Every row gives one point. The points of each table are mixes of a few directions, plus a little noise. Count the directions of each table, and those that both share. Where both have some left over, give the other angles between the two spaces (their principal angles), to ten degrees, smallest first.

First, 7 rows:
[[ 0.21  0.36 -0.11]
 [-0.06 -0.10  0.01]
 [-0.31 -0.48  0.14]
 [-0.04 -0.05  0.01]
 [ 0.48  0.72 -0.21]
 [ 0.14  0.24 -0.06]
 [-0.45 -0.69  0.19]]
Second (6 x 3):
[[-0.23 -0.33  0.09]
 [ 0.41  0.63 -0.17]
 [ 0.25  0.39 -0.12]
 [-0.19 -0.32  0.12]
 [-0.40 -0.63  0.16]
 [ 0.17  0.27 -0.07]]
Directions: first 1, second 1, shared 1

First (9 x 6):
[[-0.43 -0.12 -0.14 -0.32  0.07  0.67]
 [ 0.14  0.00 -0.03  0.25 -0.04 -0.48]
 [ 0.51  0.03  0.12 -0.12  0.11  0.30]
 [ 0.13  0.19  0.11  0.13 -0.15 -0.99]
 [-0.21  0.22  0.26 -0.23 -0.10 -0.18]
 [-0.05 -0.33 -0.36  0.24  0.11  0.34]
 [ 0.16 -0.38 -0.61 -0.28  0.30  0.80]
 [-0.35  0.11  0.33  0.50 -0.22 -0.42]
 [ 0.11  0.24  0.29 -0.19 -0.06 -0.11]]
Second, 6 rows:
[[ 0.07  0.27  0.39 -0.51  0.00  0.34]
 [ 0.21 -0.03 -0.32 -0.30  0.10 -0.21]
 [ 0.16  0.42  0.50 -0.18 -0.17 -0.59]
 [-0.58 -0.38 -0.24  0.91 -0.08 -0.03]
 [ 0.38 -0.09 -0.12  0.05  0.10  0.10]
 [-0.27 -0.20 -0.22  0.02  0.05  0.39]]
Directions: first 4, second 4, shared 4

First, 9 rows:
[[-0.13 -0.05 -0.06 -0.05  0.34 -0.01 -0.21  0.16  0.05]
 [ 0.43  0.25  0.19  0.26 -0.39 -0.24  0.37 -0.32 -0.30]
 [ 0.04  0.35  0.07 -0.30  0.58 -0.08 -0.15  0.02 -0.06]
 [-0.47 -0.31  0.10 -0.04 -0.31 -0.18  0.16  0.05  0.06]
 [-0.19 -0.31 -0.31 -0.14 -0.02  0.57 -0.29  0.22  0.41]
 [ 0.09  0.46  0.22 -0.39  0.16 -0.13  0.18 -0.19 -0.10]
 [ 0.57  0.59  0.23 -0.15 -0.46  0.04  0.51 -0.50 -0.18]
 [ 0.35 -0.41 -0.53  0.52 -0.07  0.69 -0.47  0.25  0.26]
 [-0.70 -0.55  0.11  0.29  0.16 -0.65 -0.09  0.30 -0.13]]
Second, 9 rows:
[[-0.77  0.15 -0.50  0.44 -0.42 -0.04  0.10 -0.39 -0.33]
 [ 0.51 -0.10  0.33 -0.29  0.28  0.03 -0.07  0.26  0.22]
 [ 0.10 -0.02  0.06 -0.05  0.05  0.00 -0.01  0.05  0.04]
 [ 0.36 -0.07  0.23 -0.20  0.19  0.02 -0.05  0.18  0.15]
 [ 0.11 -0.02  0.07 -0.06  0.06  0.01 -0.01  0.05  0.05]
 [-0.06  0.01 -0.04  0.03 -0.03  0.00  0.01 -0.03 -0.03]
 [ 0.96 -0.18  0.62 -0.55  0.52  0.05 -0.13  0.48  0.41]
 [-1.15  0.22 -0.74  0.66 -0.62 -0.06  0.16 -0.58 -0.49]
 [-0.05  0.01 -0.03  0.03 -0.03  0.00  0.01 -0.03 -0.02]]
Directions: first 4, second 1, shared 0; angles 60

First:
[[ 0.09 -0.28 -0.36  0.11 -0.54 -0.17 -0.14 -0.50 -0.20  0.16 -0.08  0.07]
 [ 0.47 -0.18  0.43  0.44  0.49  0.22  0.17 -0.63  0.05  0.54 -0.39  0.03]
 [-0.70 -0.22  1.11 -0.37  0.49 -0.32  0.12  0.50 -0.13  0.88  0.03  0.32]
 [ 0.10 -0.11 -0.30 -0.18 -0.72  0.08  0.34 -0.56 -0.13 -0.32  0.15 -0.31]
 [-0.34 -0.07 -0.27 -0.06 -0.25 -0.35 -0.39  0.34 -0.14  0.06  0.07  0.26]
 [ 0.00  0.16  0.02 -0.11  0.01  0.15  0.17  0.10  0.10 -0.27  0.13 -0.18]
 [-0.04  0.27  0.34 -0.01  0.64  0.13  0.02  0.55  0.24 -0.05  0.03  0.00]
 [ 0.21  0.14 -0.06  0.10  0.22  0.17  0.03  0.03  0.13 -0.19 -0.03 -0.09]
 [ 0.13  0.12 -0.36  0.18  0.07 -0.01 -0.31  0.22  0.07 -0.18 -0.04  0.11]
 [-0.30  0.33  0.24 -0.51  0.07  0.19  0.43  0.52  0.19 -0.56  0.35 -0.33]
 [ 0.39 -0.21 -0.79  0.41 -0.52 -0.09 -0.41 -0.55 -0.16 -0.02 -0.19  0.10]]
Second:
[[ 0.09 -0.01 -0.06  0.20  0.45 -0.18 -0.32  0.37  0.03  0.35  0.11  0.20]
 [ 0.02 -0.29 -0.17  0.49 -0.34 -0.30 -0.57 -0.60 -0.27  0.74 -0.56  0.52]
 [-0.50 -1.02  0.50 -0.20  0.28 -0.10  0.79  0.44  0.27 -0.43 -0.21 -0.16]
 [ 0.37  0.24  0.02 -0.15  0.07  0.27  0.26 -0.23 -0.02 -0.12  0.31 -0.31]
 [-0.13  0.06 -0.03 -0.08 -0.12  0.06  0.07  0.07  0.06 -0.25 -0.05 -0.06]
 [-0.42  0.54  0.40 -0.35  0.10  0.03  0.23  0.51  0.17  0.06  0.34 -0.14]
 [ 0.21  0.13  0.12 -0.06  0.15  0.16  0.25 -0.10  0.07 -0.01  0.20 -0.22]
 [ 0.20  0.68 -0.07  0.06  0.21  0.28  0.09  0.16  0.28 -0.17  0.24 -0.26]
 [ 0.08 -0.14 -0.53 -0.29 -0.68 -0.14 -0.61 -0.30 -0.57 -0.36 -0.03  0.25]
 [-0.27 -0.29  0.19  0.31  0.23  0.04  0.41  0.21  0.45 -0.17 -0.40 -0.07]
 [ 0.36  0.10 -0.35  0.06 -0.33 -0.12 -0.62 -0.50 -0.47  0.39  0.03  0.27]]
Directions: first 4, second 6, shared 3; angles 30

First (10 x 18):
[[-0.02 -0.01 -0.85 -0.50  0.01 -0.55  0.12 -0.38  0.31 -0.05  0.09  0.51
  -0.39 -0.54 -0.13  0.48  0.16 -0.13]
 [ 0.15  0.09 -0.27 -0.37  0.16 -0.43 -0.14 -0.35  0.18 -0.36  0.14  0.29
  -0.18 -0.47 -0.13  0.53  0.08  0.06]
 [ 0.20  0.31  0.22  0.30  0.45  0.17  0.42  0.29 -0.39  0.19  0.05  0.03
  -0.19 -0.61  0.20 -0.03  0.32  0.43]
 [ 0.21  0.15  0.47  0.32  0.23  0.22  0.14  0.17 -0.30  0.09  0.08 -0.15
   0.01 -0.25  0.13 -0.09  0.12  0.32]
 [-0.04 -0.25  0.49  0.03  0.00  0.14 -0.65 -0.55  0.20 -0.27  0.01  0.19
   0.36  0.64 -0.17 -0.23 -0.79 -0.18]
 [ 0.05 -0.27  0.15  0.31 -0.35  0.24  0.18 -0.04 -0.05  0.56  0.06 -0.16
   0.01  0.18  0.02 -0.35 -0.07 -0.07]
 [-0.49  0.30 -0.01  0.03  0.27  0.31  0.00  0.84 -0.21 -0.32 -0.46 -0.25
   0.31  0.65  0.20 -0.36  0.02 -0.11]
 [-0.11 -0.39  0.18 -0.01 -0.25  0.07 -0.49 -0.59  0.30  0.01  0.01  0.22
   0.25  0.66 -0.20 -0.28 -0.73 -0.33]
 [-0.15  0.45 -0.05 -0.10  0.39  0.02  0.11  0.70 -0.23 -0.45 -0.23 -0.23
   0.05 -0.08  0.18  0.13  0.39  0.17]
 [ 0.22 -0.39 -0.34 -0.02 -0.89 -0.20  0.32 -0.07  0.18  0.58  0.25 -0.46
  -0.24 -0.19 -0.10  0.20  0.49 -0.17]]
Second:
[[-0.04 -0.10 -0.11 -0.28  0.16 -0.22 -0.41 -0.59  0.28 -0.31  0.04  0.50
   0.04  0.08 -0.18  0.14 -0.49 -0.14]
 [-0.17 -0.09 -0.10 -0.08 -0.13  0.02 -0.13  0.00  0.11 -0.05 -0.10 -0.01
   0.11  0.35 -0.04 -0.11 -0.16 -0.20]
 [-0.18 -0.10 -0.11 -0.07 -0.15  0.03 -0.12  0.04  0.11 -0.04 -0.12 -0.03
   0.12  0.38 -0.04 -0.13 -0.15 -0.21]
 [-0.24 -0.08 -0.09  0.08 -0.33  0.19  0.10  0.45 -0.03  0.16 -0.19 -0.39
   0.14  0.50  0.07 -0.28  0.11 -0.21]
 [-0.23 -0.20 -0.22 -0.35  0.01 -0.19 -0.53 -0.55  0.39 -0.35 -0.08  0.46
   0.16  0.47 -0.22  0.00 -0.64 -0.35]
 [-0.41 -0.24 -0.27 -0.27 -0.24 -0.04 -0.43 -0.19  0.35 -0.22 -0.23  0.15
   0.26  0.83 -0.16 -0.20 -0.53 -0.49]
 [ 0.40  0.26  0.29  0.34  0.17  0.11  0.54  0.38 -0.42  0.31  0.20 -0.31
  -0.26 -0.80  0.21  0.14  0.66  0.51]
 [ 0.42  0.28  0.32  0.41  0.15  0.16  0.63  0.50 -0.49  0.38  0.20 -0.41
  -0.28 -0.85  0.25  0.13  0.77  0.55]
 [ 0.47  0.25  0.28  0.20  0.37 -0.05  0.34 -0.03 -0.30  0.13  0.29  0.04
  -0.30 -0.97  0.11  0.31  0.43  0.54]]
Directions: first 5, second 2, shared 2

First (8 x 24):
[[-0.09 -0.13  0.00  0.11  0.15  0.29 -0.13  0.06  0.05 -0.16  0.33 -0.18
  -0.07 -0.19  0.08 -0.01  0.01  0.24 -0.05 -0.39 -0.05  0.39  0.03  0.45]
 [-0.04 -0.10  0.05 -0.18 -0.32 -0.32  0.07  0.38  0.28 -0.09  0.06 -0.13
  -0.40 -0.69 -0.13  0.02  0.22  0.22  0.18 -0.02  0.00  0.10  0.03 -0.26]
 [ 0.01  0.05 -0.07  0.27  0.55  0.50  0.03 -0.32 -0.40  0.06  0.08  0.12
   0.29  0.86 -0.01  0.18 -0.24 -0.22 -0.25 -0.18  0.03 -0.08  0.19  0.47]
 [ 0.12 -0.04  0.12  0.36 -0.60 -0.15 -0.65 -0.02  0.44 -0.06  0.18  0.12
   0.81 -0.29  0.88 -1.17 -0.06 -0.09 -0.14  0.31  0.27  0.56 -0.45 -0.19]
 [ 0.17 -0.08  0.03  0.50 -0.08  0.11 -0.16  0.33  0.03  0.01  0.34  0.29
   0.48  0.40  0.26 -0.59 -0.06 -0.43 -0.33  0.05  0.53  0.17  0.31 -0.07]
 [-0.02  0.25 -0.06 -0.47  0.01 -0.31  0.30 -0.41 -0.20  0.23 -0.68  0.04
  -0.20  0.17 -0.30  0.53 -0.03 -0.03  0.28  0.42 -0.35 -0.65 -0.26 -0.39]
 [ 0.02 -0.06  0.02 -0.27 -0.34 -0.49  0.30  0.53  0.20  0.01 -0.08 -0.01
  -0.55 -0.55 -0.40  0.20  0.28  0.04  0.22  0.13  0.09 -0.23  0.21 -0.55]
 [-0.19  0.11 -0.10 -0.30  0.62  0.37  0.25 -0.54 -0.40  0.02 -0.22 -0.21
  -0.36  0.30 -0.34  0.85 -0.13  0.28  0.11 -0.29 -0.51 -0.24 -0.07  0.54]]
Second:
[[-0.11 -0.02 -0.25 -0.03  0.04 -0.25  0.08  0.17 -0.04  0.00  0.14 -0.07
  -0.24  0.07 -0.06  0.45  0.06 -0.02 -0.05 -0.08 -0.23 -0.18 -0.13 -0.31]
 [-0.11  0.14 -0.03 -0.23 -0.13 -0.73 -0.29 -0.65 -0.04  0.08 -0.56  0.02
   0.38  0.52  0.23 -0.16  0.27  0.26 -0.21  0.18 -0.77  0.33 -0.40  0.10]
 [ 0.04 -0.07 -0.01  0.04  0.04  0.36  0.13  0.20  0.05 -0.04  0.19  0.03
  -0.16 -0.21 -0.14  0.04 -0.12 -0.10  0.14 -0.03  0.26 -0.17  0.13  0.04]
 [-0.06 -0.12 -0.28  0.18  0.19  0.47  0.36  0.77 -0.04 -0.11  0.68 -0.08
  -0.61 -0.42 -0.31  0.66 -0.15 -0.28  0.14 -0.28  0.50 -0.51  0.23 -0.44]
 [-0.08 -0.10 -0.32 -0.05  0.04  0.32  0.27  0.39  0.07 -0.05  0.37  0.02
  -0.49 -0.20 -0.42  0.54 -0.12 -0.18  0.21 -0.07  0.08 -0.45  0.04 -0.18]
 [ 0.25 -0.07  0.45  0.18  0.02  0.77 -0.03  0.00  0.14 -0.03 -0.03  0.11
   0.26 -0.38  0.01 -0.78 -0.27 -0.06  0.20  0.12  0.76  0.15  0.37  0.56]
 [ 0.06  0.14  0.43  0.32  0.16 -0.66 -0.23  0.06 -0.28  0.05 -0.10 -0.27
   0.49  0.13  0.81 -0.37  0.23  0.16 -0.54 -0.26  0.26  0.59  0.08 -0.42]
 [-0.02  0.04 -0.02 -0.40 -0.29 -0.29 -0.26 -0.91  0.17  0.08 -0.74  0.23
   0.41  0.46 -0.10 -0.39  0.09  0.27  0.10  0.43 -0.82  0.22 -0.38  0.63]]
Directions: first 4, second 3, shared 0; angles 40, 40, 80
